Every row gives one point. Two turns around zero, p and q, are shown by what they do to some points. Where does a point land after both, in the order given? Backwards means that the second turn is done in reverse. Each puzzle has new turns, and all numbers are rounded.

Turn p:
-0.054	-0.009	0.006 -> -0.046	0.013	0.027
0.053	-0.022	-0.033 -> 0.035	-0.052	-0.020
-0.030	0.006	0.041 -> -0.010	0.040	0.030
0.031	0.025	-0.015 -> 0.021	-0.002	-0.037
Turn q:
-0.077	-0.014	-0.020 -> -0.051	-0.054	0.031
0.039	0.039	-0.006 -> 0.000	0.045	-0.033
0.017	-0.014	-0.009 -> 0.017	-0.007	-0.015
0.022	-0.010	0.034 -> 0.034	0.017	0.016
Where do these land?
q, then p: 0.010	0.021	-0.032 -> -0.032	-0.014	-0.019
q, then p: 0.035	-0.036	0.019 -> 0.049	-0.018	-0.014
q, then p: -0.029	-0.015	-0.003 -> -0.003	-0.003	0.033
p, then q: 0.062	0.002	0.023 -> 0.042	0.026	-0.044
p, then q: 0.006	0.027	0.006 -> -0.015	0.011	-0.021
p, then q backwards: -0.084	0.001	-0.012 -> -0.059	0.060	-0.010

Turn p:
-0.026	0.022	-0.015	-0.030 -> -0.001	0.027	0.027	-0.029
0.024	-0.062	-0.018	0.017 -> 0.005	-0.050	-0.048	-0.015
-0.010	0.033	-0.008	0.002 -> 0.000	0.035	0.007	0.003
-0.033	0.004	0.109	0.006 -> -0.060	-0.030	0.065	0.066
0.022	0.026	-0.024	0.012 -> 0.026	0.028	-0.019	0.007
-0.019	0.003	-0.028	0.002 -> -0.008	0.019	-0.011	-0.025
0.043	-0.027	-0.016	-0.008 -> 0.038	-0.030	-0.022	-0.007
Turn q:
-0.022	-0.002	-0.035	0.032 -> 0.019	0.001	-0.041	0.027
0.001	0.022	-0.009	0.034 -> 0.023	0.028	-0.020	0.002
0.000	-0.023	0.068	0.008 -> -0.027	0.030	0.055	0.024
-0.026	0.023	-0.018	0.004 -> -0.008	0.008	-0.038	-0.004
0.047	-0.020	-0.006	-0.077 -> -0.007	-0.066	0.044	-0.048
Where do these land?
q, then p: 0.029	0.012	-0.003	0.010 -> 0.028	-0.006	0.012	0.011
p, then q backwards: -0.007	-0.060	0.025	-0.011 -> -0.002	-0.027	-0.022	-0.056
p, then q: -0.014	0.043	0.020	0.001 -> -0.007	0.048	-0.004	-0.006
p, then q: -0.050	0.033	0.014	0.038 -> -0.029	0.043	-0.050	0.004
p, then q: 0.064	-0.029	-0.018	-0.049 -> 0.039	-0.044	0.064	-0.012
q, then p: -0.064	0.002	-0.027	0.008 -> -0.020	0.032	-0.047	-0.036
q, then p: 0.042	-0.001	-0.011	0.003 -> 0.030	-0.026	0.009	0.014

Turn p:
-0.053	0.046	0.065	0.023	-0.013	-0.016 -> -0.020	0.021	0.004	0.090	0.002	0.033
0.010	-0.005	-0.040	-0.015	0.001	-0.005 -> 0.025	0.000	-0.016	-0.028	-0.001	-0.017
-0.020	0.070	-0.011	0.042	-0.001	-0.029 -> 0.040	-0.012	-0.036	0.053	0.022	0.040
0.006	-0.057	-0.035	0.003	-0.017	0.012 -> 0.005	-0.031	0.010	-0.032	-0.030	-0.044
0.002	-0.042	0.041	0.018	0.022	0.013 -> -0.048	-0.021	0.037	0.003	0.013	-0.011
-0.002	-0.009	-0.036	-0.068	0.044	-0.008 -> 0.003	0.047	-0.030	-0.046	0.032	-0.043
0.050	-0.004	0.032	-0.039	-0.011	-0.015 -> 0.005	0.040	0.048	-0.032	0.003	0.021
0.008	0.002	-0.015	0.036	-0.026	0.047 -> -0.010	-0.044	-0.016	-0.009	-0.040	0.023
Turn q:
-0.019	0.019	-0.016	0.008	0.036	0.031 -> -0.034	0.005	-0.018	-0.012	0.034	0.021
-0.006	-0.030	0.006	-0.031	-0.055	0.025 -> 0.029	-0.011	0.003	-0.050	-0.046	0.002
-0.028	0.012	0.023	0.023	-0.026	-0.028 -> 0.004	0.029	0.033	0.022	-0.024	0.022
-0.024	-0.026	-0.012	-0.028	0.036	0.009 -> -0.040	-0.014	-0.038	-0.008	-0.015	-0.004
0.040	0.006	-0.038	-0.032	-0.014	-0.015 -> 0.038	0.010	-0.030	-0.007	0.009	-0.045
0.001	-0.024	0.012	0.112	-0.011	-0.001 -> 0.032	-0.033	0.033	0.057	0.018	0.082
0.035	0.042	0.025	-0.052	0.035	-0.020 -> -0.030	0.013	0.017	-0.001	0.023	-0.078
Where do these land?
p, then q: 0.021	0.015	0.012	0.031	0.046	-0.029 -> -0.045	-0.044	-0.012	0.011	0.023	0.001
p, then q: 0.033	0.028	-0.004	0.007	-0.013	-0.044 -> 0.005	-0.037	0.020	-0.012	0.040	-0.023
q, then p: 0.021	-0.037	0.037	-0.026	-0.006	0.087 -> -0.034	0.054	0.037	-0.035	-0.018	-0.067
q, then p: 0.001	0.043	-0.078	0.004	0.001	0.005 -> 0.023	-0.002	-0.061	-0.037	0.043	0.023
q, then p backwards: -0.020	-0.038	0.022	-0.035	-0.006	-0.027 -> -0.024	-0.027	-0.006	-0.001	-0.044	0.033
q, then p backwards: -0.044	0.022	0.019	0.000	-0.003	-0.041 -> -0.022	0.004	0.047	-0.031	-0.028	0.006
q, then p backwards: -0.012	-0.034	-0.008	0.020	-0.017	0.049 -> 0.046	0.024	-0.018	0.027	-0.005	0.026

Turn p:
-0.004	-0.039	0.022	-0.021	-0.015	0.023	-0.024	0.026 -> 0.005	-0.039	0.000	-0.017	0.011	0.038	0.026	0.019
-0.014	0.030	0.016	0.106	-0.013	0.003	0.056	0.011 -> 0.019	0.000	-0.013	0.046	-0.070	0.015	-0.079	-0.044
-0.001	-0.002	0.002	-0.010	0.039	0.023	0.007	0.038 -> -0.036	-0.011	-0.026	0.027	0.001	0.018	0.022	0.002
-0.013	-0.021	0.014	-0.004	0.008	-0.018	-0.024	-0.076 -> 0.028	0.000	0.058	-0.017	-0.007	-0.041	0.033	-0.017
0.046	-0.034	0.000	-0.011	0.007	0.003	-0.019	0.021 -> 0.016	-0.017	-0.006	0.021	0.050	0.019	0.018	0.010
-0.010	0.146	-0.032	-0.014	-0.012	-0.014	-0.019	-0.032 -> -0.053	0.126	0.009	-0.053	-0.005	-0.014	-0.042	-0.031
-0.003	-0.033	0.022	-0.021	-0.004	-0.050	-0.001	0.000 -> 0.018	-0.011	0.030	0.010	0.002	-0.013	0.009	0.053
-0.008	-0.028	-0.040	-0.003	0.001	0.012	-0.005	0.034 -> -0.024	-0.042	-0.025	-0.004	0.025	-0.004	-0.010	0.005
0.006	-0.020	-0.003	-0.021	-0.010	0.018	0.029	-0.022 -> 0.027	-0.007	-0.027	-0.013	-0.007	-0.019	0.023	0.001
Turn q:
0.016	-0.021	0.041	0.021	-0.002	-0.036	-0.010	0.005 -> 0.034	0.001	0.034	-0.021	0.005	0.004	-0.014	0.036
-0.051	-0.004	-0.070	0.057	0.005	-0.006	-0.049	0.017 -> -0.003	-0.020	0.027	0.019	-0.098	0.020	0.009	-0.043
-0.005	-0.008	0.044	-0.004	-0.002	0.003	-0.027	-0.032 -> 0.003	0.014	0.006	-0.046	0.011	0.002	-0.037	-0.001
0.025	0.038	0.010	-0.024	0.011	-0.037	-0.003	-0.018 -> 0.026	0.052	-0.024	-0.001	0.005	-0.015	0.002	0.019
0.030	-0.009	-0.011	-0.053	-0.012	-0.025	-0.034	-0.026 -> 0.016	0.013	-0.040	0.002	-0.010	-0.043	-0.046	0.018
-0.049	0.015	-0.011	0.014	-0.005	0.052	0.024	0.074 -> -0.062	-0.041	-0.002	0.013	-0.010	0.057	0.053	0.001
-0.061	-0.005	-0.014	0.001	0.012	0.030	0.073	0.021 -> -0.074	-0.005	0.033	0.039	0.027	0.020	0.035	-0.018
0.053	0.012	0.014	-0.004	0.016	0.003	-0.017	-0.042 -> 0.051	0.019	-0.027	-0.018	0.026	-0.013	-0.018	-0.018
-0.007	-0.023	-0.014	-0.015	0.026	0.044	0.064	0.049 -> -0.039	-0.038	-0.001	0.058	0.047	0.033	0.023	0.001
0.049	0.004	0.010	0.006	-0.049	-0.028	-0.021	-0.047 -> 0.046	0.005	-0.007	-0.043	-0.002	-0.065	-0.006	0.007
Where do these land?
q, then p backwards: 0.039	-0.004	0.045	0.016	-0.057	-0.007	-0.001	0.030 -> -0.015	-0.054	-0.002	-0.055	-0.040	-0.012	-0.007	-0.005
q, then p: 0.060	-0.041	0.006	-0.030	0.015	-0.027	-0.045	-0.003 -> -0.002	-0.007	0.018	0.016	0.086	0.028	-0.017	-0.004
p, then q: -0.030	-0.025	0.027	0.043	0.033	0.010	0.006	0.014 -> -0.006	-0.040	0.046	-0.035	0.004	-0.019	-0.005	-0.013
p, then q: -0.043	-0.012	-0.027	-0.037	-0.001	-0.025	0.024	-0.035 -> -0.010	0.020	0.012	0.022	-0.018	-0.026	0.000	0.066
p, then q backwards: -0.033	0.068	0.015	0.031	0.010	-0.029	-0.058	0.026 -> -0.094	-0.025	0.029	-0.002	0.036	-0.011	0.002	-0.014
q, then p: 0.063	-0.010	-0.032	-0.017	0.030	0.032	0.044	0.042 -> 0.004	-0.045	-0.021	0.068	0.015	-0.029	-0.018	-0.051
q, then p: -0.001	0.041	-0.029	0.020	0.026	0.020	0.038	-0.022 -> 0.017	0.032	-0.010	0.013	-0.036	-0.041	-0.001	-0.036
p, then q: -0.049	-0.046	0.019	-0.023	-0.001	0.044	0.011	-0.025 -> -0.029	-0.030	0.016	0.023	0.037	-0.058	-0.009	0.026
p, then q backwards: -0.018	0.005	0.018	-0.017	-0.023	0.011	0.041	-0.036 -> 0.014	0.033	-0.012	0.016	-0.025	-0.026	-0.039	-0.006
q, then p: 0.012	0.023	-0.043	0.014	-0.030	-0.031	-0.060	0.009 -> 0.048	0.007	-0.020	-0.038	0.030	-0.001	-0.047	0.031

Turn p:
0.019	-0.042	0.027	-0.040	0.008	-0.059	-0.048	0.042	-0.029 -> -0.054	-0.051	0.056	-0.049	0.027	-0.027	-0.008	0.019	-0.003
-0.013	0.046	-0.005	0.004	-0.020	0.002	0.001	0.001	0.037 -> 0.036	0.018	-0.002	0.018	-0.004	-0.002	-0.021	0.003	0.041
0.060	0.034	0.036	-0.079	0.016	-0.042	-0.029	-0.004	-0.075 -> -0.043	-0.025	-0.019	-0.071	0.094	-0.040	-0.049	-0.008	-0.008
-0.020	-0.021	-0.018	-0.039	-0.053	0.051	-0.006	0.013	0.013 -> -0.007	0.028	-0.003	-0.009	-0.062	0.002	-0.050	0.032	-0.013
-0.053	0.022	0.004	0.021	0.009	0.043	0.007	0.036	0.017 -> -0.009	0.046	0.002	0.058	-0.017	-0.004	0.010	0.031	0.021
-0.004	-0.036	-0.028	0.022	0.039	-0.042	-0.022	-0.058	-0.027 -> -0.027	-0.053	-0.009	-0.004	-0.008	0.000	0.037	-0.073	-0.010
-0.019	-0.002	-0.019	0.014	0.007	0.002	0.070	-0.010	0.031 -> 0.052	0.039	0.007	0.017	-0.020	-0.010	0.032	-0.019	-0.021
0.045	-0.019	0.007	-0.010	0.016	-0.018	-0.032	-0.003	0.006 -> -0.014	-0.029	0.004	-0.049	0.013	0.016	0.012	0.002	0.014
-0.031	0.014	0.003	0.013	-0.013	0.014	0.031	-0.036	0.039 -> 0.037	0.038	0.004	0.027	-0.020	0.021	-0.006	-0.032	0.006
-0.022	0.032	-0.019	0.022	-0.063	0.020	0.020	0.053	0.005 -> 0.043	0.004	-0.001	0.050	-0.022	-0.019	-0.033	0.060	0.000
0.036	-0.040	0.043	0.030	0.027	-0.009	-0.013	-0.047	-0.036 -> -0.032	-0.034	-0.004	-0.015	0.038	0.056	0.025	-0.034	-0.035
0.002	0.013	-0.030	0.042	0.027	0.039	0.020	0.013	0.018 -> 0.019	0.020	-0.036	0.026	-0.017	0.007	0.049	0.020	0.011
Turn q:
-0.016	-0.015	-0.014	-0.035	-0.028	0.027	-0.022	-0.038	0.008 -> -0.027	0.003	0.020	0.012	-0.002	0.013	-0.044	-0.038	0.024
-0.030	-0.002	0.008	0.041	0.008	0.001	-0.034	0.046	-0.026 -> 0.001	0.043	-0.027	0.021	-0.035	0.023	0.021	0.030	-0.023
0.022	-0.010	0.012	0.045	-0.003	-0.020	0.041	0.024	-0.023 -> 0.028	-0.009	-0.010	-0.033	0.007	0.020	0.046	0.011	-0.035
0.069	0.018	-0.063	-0.017	-0.030	-0.017	0.001	-0.015	-0.038 -> 0.030	-0.018	-0.046	-0.068	-0.013	-0.008	-0.016	-0.047	0.039
-0.045	0.004	0.071	-0.040	0.042	0.044	-0.025	0.014	0.008 -> -0.005	0.037	0.014	0.081	0.042	-0.008	-0.039	0.038	-0.020
0.003	-0.003	0.008	0.002	0.013	0.060	0.007	-0.014	0.007 -> -0.007	0.020	0.006	0.027	0.044	0.012	0.011	-0.020	0.019
-0.014	-0.030	-0.077	0.004	-0.024	-0.033	-0.005	0.075	0.001 -> 0.004	-0.052	-0.049	0.006	-0.079	0.044	0.018	0.015	0.019
-0.013	-0.021	0.008	-0.054	-0.048	-0.028	-0.012	-0.030	0.049 -> -0.015	-0.039	0.063	-0.004	-0.022	0.002	-0.060	-0.001	0.017
-0.020	-0.010	0.035	0.011	0.048	-0.020	0.022	-0.052	-0.011 -> -0.012	0.004	0.025	0.010	0.024	-0.046	0.013	-0.021	-0.060
0.071	0.014	0.007	0.049	0.030	0.026	0.000	0.013	0.041 -> 0.046	0.021	0.016	-0.006	0.026	-0.019	0.068	0.011	0.049
-0.027	0.055	0.004	-0.006	-0.007	-0.040	0.026	-0.022	-0.017 -> -0.042	-0.009	-0.015	-0.045	0.009	-0.033	-0.018	0.022	-0.029
Where do these land?
q, then p: -0.015	0.012	0.033	0.004	-0.007	-0.004	-0.011	-0.019	0.023 -> -0.015	0.008	0.024	0.017	0.032	-0.002	-0.010	0.008	0.014
p, then q: 0.009	0.017	0.012	-0.001	0.031	0.032	0.044	0.020	0.006 -> -0.005	-0.011	-0.046	-0.020	0.026	-0.023	0.018	0.026	0.008
p, then q: 0.148	0.049	0.021	-0.006	-0.014	0.007	-0.024	0.023	0.001 -> 0.063	-0.061	-0.057	0.101	0.004	-0.017	-0.011	-0.008	0.067
q, then p: -0.020	0.008	-0.029	0.019	0.020	0.008	-0.005	-0.058	-0.027 -> 0.007	0.001	-0.005	0.025	0.001	-0.021	-0.020	-0.068	0.000
q, then p: -0.036	-0.013	-0.036	0.004	0.047	-0.037	0.054	-0.024	0.009 -> -0.009	-0.024	0.035	0.022	-0.020	-0.019	0.017	-0.043	-0.068
q, then p: -0.038	-0.044	-0.013	-0.007	0.018	-0.002	-0.031	0.029	0.016 -> 0.022	-0.030	-0.002	0.046	-0.015	0.037	-0.006	0.023	-0.017
q, then p: -0.004	-0.011	0.025	0.021	-0.021	-0.018	-0.020	0.012	-0.032 -> -0.005	-0.001	-0.033	-0.001	0.018	-0.009	-0.037	0.025	-0.007
q, then p: -0.039	0.044	0.015	-0.040	-0.026	0.003	-0.008	-0.005	-0.026 -> -0.051	-0.014	-0.004	0.019	-0.018	-0.029	-0.013	0.008	0.047
q, then p: -0.002	0.052	-0.053	0.033	-0.030	0.016	-0.003	0.006	0.014 -> 0.028	0.053	0.020	0.001	-0.048	-0.033	-0.014	-0.005	0.022
q, then p: -0.003	-0.114	0.025	-0.026	-0.018	-0.005	0.004	0.014	0.015 -> -0.025	-0.020	-0.024	0.003	0.015	0.101	-0.005	0.024	-0.049
